Every row gives one point. Each copy is the shape, with its points in the same order, turned, moved and blurred by noise. Is it also mirrored, or only turned?

Shape (9 x 3):
[[-0.029, -0.002, -0.046],
[0.001, 0.014, 0.063],
[-0.012, 0.043, 0.018],
[-0.027, -0.035, -0.043],
[-0.005, -0.020, -0.021],
[-0.059, -0.024, -0.044],
[0.058, 0.070, -0.027],
[0.085, 0.024, -0.028],
[-0.001, -0.039, 0.073]]
Copy 1 (9 x 3):
[[0.026, 0.012, -0.054],
[0.003, -0.007, 0.055],
[-0.020, 0.024, 0.018],
[0.056, -0.015, -0.054],
[0.050, 0.003, -0.017],
[0.026, -0.031, -0.067],
[0.016, 0.103, 0.009],
[0.074, 0.095, 0.027],
[0.037, -0.051, 0.065]]
Copy 1 is: only turned
Copy 2:
[[-0.009, -0.017, -0.043],
[-0.041, 0.073, 0.026],
[-0.012, 0.051, -0.029],
[-0.022, -0.040, -0.033],
[-0.024, -0.011, -0.008],
[-0.037, -0.037, -0.051],
[0.069, 0.040, -0.004],
[0.070, 0.011, 0.039],
[-0.074, 0.035, 0.047]]
Copy 2 is: only turned
